Each row of a before or after table is a point. One or more steps were done to the points. Then noise was added and the rows were shuffled. The steps act on columns, c1 being the first. Write out the steps. A step turns or swaps two columns, mirrors them in a line or flattens them onto one, adds a multiple of one to another, or multiplies or shifts one. Angles are multiples of 10 degrees, from the lower column toward the higher: turns from -170 to 170, lines from 10 to 170 but not 90. Use the fewest steps. Two steps may share a column if one is a turn and the other turns, adds or multiplies; they go together, in the order done. Otherwise the lowest column goes first.
In the rows, zero is written as 128.

Before (12 x 2):
[[147 131]
 [142 101]
 [121 127]
 [120 109]
 [192  95]
 [142 109]
 [148 158]
 [121  97]
 [144 249]
 [124 144]
 [123 119]
 [132 100]]
After (12 x 2):
[[131 131]
 [133 140]
 [146 159]
 [121 119]
 [133 138]
 [116 111]
 [124 119]
 [116 108]
 [123 124]
 [187 225]
 [121 116]
 [115 102]]
Steps: flatten c1 and c2 onto the line at 60 degrees

Before (8 x 3):
[[139 146  70]
 [ 82  83  68]
 [ 85  95 137]
 [197 181  55]
 [102 164 149]
 [141 144  61]
 [132 134  53]
 [126 114 128]]
After (8 x 3):
[[113  81 203]
 [ 27 178 120]
 [ 69 135 175]
 [160 165 134]
 [ 75 148 154]
 [ 70 146 159]
 [161  97 157]
 [130 113 130]]
Steps: turn c1 and c3 by -130 degrees

Before (12 x 4):
[[124 108 112 136]
 [107  86  98  70]
 [131 219 104 210]
 [ 56 131 107  96]
 [140 102 125 143]
 [140 117 142 118]
 [ 30 224  42 137]
 [106 211 115 222]
 [138 127 138 146]
 [ 88 182 133 169]
 [130  93 128 193]
 [138 131 155 186]]
After (12 x 4):
[[140 211 111 216]
 [141 131 156 187]
 [122 132 108  86]
 [119  84  97  67]
 [127 105 116 135]
 [128 227  40 119]
 [135 128 138 149]
 [134 185 131 159]
 [132 104 124 141]
 [142  94 125 194]
 [144 220 102 209]
 [125 118 144 121]]
Steps: flatten c1 and c4 onto the line at 80 degrees

Before (9 x 6):
[[ 93 147 164  73  51 200]
 [111  81 102  73  63 128]
 [164 131 169  92 172  93]
 [132 104 132  99 118 155]
 [117 138 121 176 136 166]
 [125 203 113  81  23 135]
 [139 117 171 141 132 104]
 [ 97 197 191 117 153  53]
 [128  93 114 125 190 160]]
After (9 x 6):
[[116 141 123 178 134 176]
 [112  82 102  74  63 129]
 [140 115 168 141 131  98]
 [ 96 196 191 117 154  32]
 [125 204 112  80  22 137]
 [ 92 145 163  76  51 218]
 [163 130 168  92 176  83]
 [129  94 116 123 189 170]
 [133 103 134 100 117 162]]
Steps: multiply c6 by 1.3

Before (10 x 8):
[[ 93 123  83 131 136 138  87 148]
 [149 119 158 184 139 159  59 104]
 [135 104  81 146 101  97  60 164]
 [160 149 156 127  96 116  99 110]
 [173 138 152 210 164 143 129  98]
 [176 145 127 127  96 124 146 108]
 [173 111 136 113 155 168  65 109]
 [156 135 124 126 124  98 106  87]
 [ 98  82 148 124  95 112 187  99]
 [167 145 162 195 180 109  82 157]]
After (10 x 8):
[[150 140  77 158  94 104  62 166]
 [246 137 123 112  94 131 146 109]
 [199 127 100 120 121 140 107  88]
 [ 43 132 114 135 135  84  86 149]
 [ 55 112 126 170  94 154 185 100]
 [225 194 128 133 181 168  80 158]
 [182 177 169 155 139 141  61 103]
 [242 211 153 147 163 140 131  98]
 [239 108 170 139 154 114  63 109]
 [207 136 130 113  98 158  97 111]]
Steps: multiply c1 by 2.5; turn c2 and c4 by -70 degrees; mirror c3 and c6 in the line at 30 degrees

Before (14 x 9):
[[148 183 137 146 113  66 163 116 129]
 [205 232 143 107 124 110 185  82  81]
 [145 202 107 112 101 134  71  94 154]
 [184 202 119 131  48  25 128 144 162]
 [161 197 210 138 155 107 142 107 123]
 [158 172 141 165  99 133 130 101  45]
 [148  78 190 137 109  82  77 116  73]
 [151 141  72 111 160 150 143 126  66]
 [ 20 134 170 129 143  47  78  41 163]
 [116 168 183 119 109 155  96 130  54]
 [174 204 107 161 148 102 125 133 129]
 [180  92 132  85  55 123 160  70 153]
 [ 80 172  89 138 206 152 142 106 175]
 [146 181 174 108 109  89 114 111 105]]
After (14 x 9):
[[201 244 140 106 128 106 129  83 119]
 [114 189 183 123 109 158 127 131  71]
 [ 82 152  91 141 206 155 126 101 189]
 [178 198 112 158 145 107 126 135 155]
 [148 188 107 110 103 138 128  94 177]
 [160 201 140 163 105 133 127 104  66]
 [183 181 115 136  44  28 124 139 192]
 [ 17 120 173 128 152  45 132  40 163]
 [147 180 132 145 111  68 128 113 148]
 [162 191 209 140 155 102 124 113 147]
 [147 160  74 106 160 152 129 130  78]
 [181  83 136  82  59 123 123  70 150]
 [135 186 173 109 109  87 126 114 127]
 [150  94 192 127 112  83 128 114  59]]
Steps: turn c2 and c9 by 20 degrees; multiply c7 by 0

Before (11 x 11):
[[144 148 117 130 108 118 141  48 131 116 127]
 [111 169  97 126 117 119 131 158 131 126 115]
 [152  84  99 131 171 148  79 118 118 131  91]
 [124  79 132 130 138 138 152  86 107 117 153]
 [ 96  84 158 128 113 162 102  98 119 121 133]
 [102 123 142 209 122 164 118 151 127 159 134]
 [154 117 173 146 116 158 124 161 131 170 126]
 [101 140 103 137 135  70  80 108 124 117 153]
 [148 184 123 128 117 117 154 133 208 117 104]
 [ 88  95 123 130 146  84 126 157 106 215 113]
 [127 210 146 156 163 146 148 113 142 180 146]]
After (11 x 11):
[[ 77 168 100 125 115 129 128  93 129 127 116]
 [ 30  83 163 127 112  98 105 161 120 119 130]
 [ 52 122 114 205 121  89 119 112 127 158 133]
 [199  81  94 129 169 111  79 147 121 135  91]
 [127 215 137 156 165 115 144 147 146 180 141]
 [117  79 134 131 135 125 147 170 105 120 150]
 [207 117 167 145 114  94 123 101 132 172 127]
 [ 49 141 102 138 134 188  81 136 128 118 153]
 [186 184 123 130 122 140 153 121 211 119 106]
 [  7  92 120 128 151 168 130  93 104 211 109]
 [172 147 118 130 107 151 139 206 137 117 131]]
Steps: multiply c1 by 3; add -0.3 times c4 to c3; turn c6 and c8 by 170 degrees

Before (10 x 12):
[[  7 125 132 156 125 135 113 157 106 165 112 112]
 [125 123 130 118 119 121 131 163  97 108 151 139]
 [126 125 182 152 126 122 124 156  92 135 110 128]
 [ 97 142 128 166 130 124   9 161 152  98  94 109]
 [113 126 131  54 137 118 110  21  90 122 105 128]
 [148 102 140 119 103 112 119 169 142 126  98 139]
 [147 104 123 178 129 132 122 128  89 172 124  97]
 [144 123 163 177 134 128 125 163 143 138 158 133]
 [147 125 126 178 107 111 113 150 138 124  98  42]
 [140 116 150 162 100 118  96  65 106 101 103 140]]
After (10 x 12):
[[123 122 130 137 118 121 106 163  97 109 119 131]
 [140 164 149 121  99 120 138  65 108 102 168 139]
 [144 182 124 124 138 132 109 127  99 170 146 125]
 [ 98 155 130  99 137 125 234 162  96  99 185 124]
 [148 174 129 106 138 111 146 148 143 125 155 124]
 [148 133 140 156 103 112 144 170 148 127 151 137]
 [  9 153 132 115 129 134 126 157 112 166 155 126]
 [111  66 132 166 135 118 117  21 104 123 167 127]
 [145 172 164 108 131 129 141 164 121 137  96 130]
 [129 152 180 117 125 121 107 156 111 133 158 129]]
Steps: turn c2 and c4 by -120 degrees; flatten c5 and c12 onto the line at 160 degrees; turn c7 and c9 by -140 degrees; turn c9 and c11 by 150 degrees

Before (8 x 14):
[[133  94  68  81 131  97 163  56 110  99 184  64 148 164]
 [ 73 161 101  87 119 113 130 154  80 180 147 180 137 141]
 [138  83 142 172 133 103 120 131 136 191  80 106 170 153]
 [110 146 138 123 144 117 165 147 143 170  72 175 150 169]
 [139 118  56 131  50 127 115 105 129 107 180 124 142  68]
 [154  75 140 146  78 168 172  81 116  96 115 143  99 100]
 [ 60  68  96 150 118 208 103  82 163 114  70 162 119  59]
 [125 125 138 112 129 138 101  99 189 181 153  85  94 108]]
After (8 x 14):
[[ 73 128 101  86 118 113 101 203 222 182 153 176 135 138]
 [111  86 138 123 142 120 121  89 119 170  68 174 149 174]
 [ 60 164  95 161 120 182 185  89  37 116  65 163 119  60]
 [118 156 143 117 132 134 128  31   6 183 156  80  98 105]
 [153  93 142 144  75 155 192 179 110  92 115 148  94 102]
 [141 146  56 132  47 125 136 138 108 102 177 122 141  68]
 [135 143 146 176 132 110 168 113 116 187  80 107 174 154]
 [138  97  71  79 130 107 165 209  98 100 185  63 148 160]]
Steps: mirror c2 and c7 in the line at 130 degrees; multiply c6 by 0.7; multiply c9 by 2.5; turn c8 and c9 by 130 degrees

Before (13 x 18):
[[ 89  98 166 108 148 143 128 184 203 164 215  91 158 163  90 159  66 115]
 [179 148 112 170  90 161 154 147 205 221 117 139 134 151 136 169  64 155]
 [108  37 192 173 138 196 141 115 145 129 164 151  94 127 153 110  83 139]
 [137 120 208 108  69 115 118 150 102 200 120 159 145 161 116 108  68 127]
 [152  37 183 130 164 160  89  80 211 118 117 133  84  88 147  54 186  74]
 [118 116 237 119 135 129 164  73 121 116 210 121 107  82 123 153 174  53]
 [108 102 153  62 142  88 119  84 215 197 194 175 174 117 144 124 110 179]
 [ 97  93 144 164 125 195 204 107 207 134 168 164 179 161 187  87 115 138]
 [159  58 155 183 113 168 121 105 196 187 159 109  82 183 156 118  87  71]
 [ 74  45 129 146 156  83 187 191 127 189 135  73 158 124 109 123 137 170]
 [ 79 154 148  70 162 158 184 109 101 146 136  81 170 154 150  67  88 104]
 [161  69 107  71 104 153 105 117 130 176 162  90 137 111 128  85 160 133]
 [146  83 175 136  96 185 203  71 130 236 116 175 160 151 120 137 103 106]]
After (13 x 18):
[[152  36 183 130 164 160  90  80 211 118 116 192 104  89 149  55 186  75]
 [ 81 154 148  69 162 158 183 109 100 146 137 142 190 153 150  68  87 105]
 [146  83 174 136  95 186 203  70 131 235 117 235 181 152 120 137 104 106]
 [ 73  45 129 146 157  82 186 192 127 189 135 132 178 125 109 124 138 170]
 [108  36 192 174 138 195 142 115 144 128 163 210 113 128 153 111  83 140]
 [ 97  93 143 163 126 194 205 106 207 135 167 224 200 161 186  87 114 138]
 [108 102 154  62 143  88 119  84 215 196 193 235 194 117 144 125 110 180]
 [ 88  97 167 108 148 143 128 185 203 165 215 152 179 162  90 158  66 115]
 [117 116 237 117 134 130 165  74 121 116 209 181 128  83 123 154 175  54]
 [180 148 111 171  90 161 153 148 206 220 117 200 153 151 136 169  65 155]
 [136 119 206 107  70 113 118 150 101 201 121 218 166 161 115 108  68 126]
 [160  57 155 185 113 169 121 105 195 186 159 169 103 184 157 118  87  72]
 [161  71 107  72 104 153 105 118 130 176 161 150 157 111 128  84 159 133]]
Steps: shift c12 by 60; shift c13 by 20
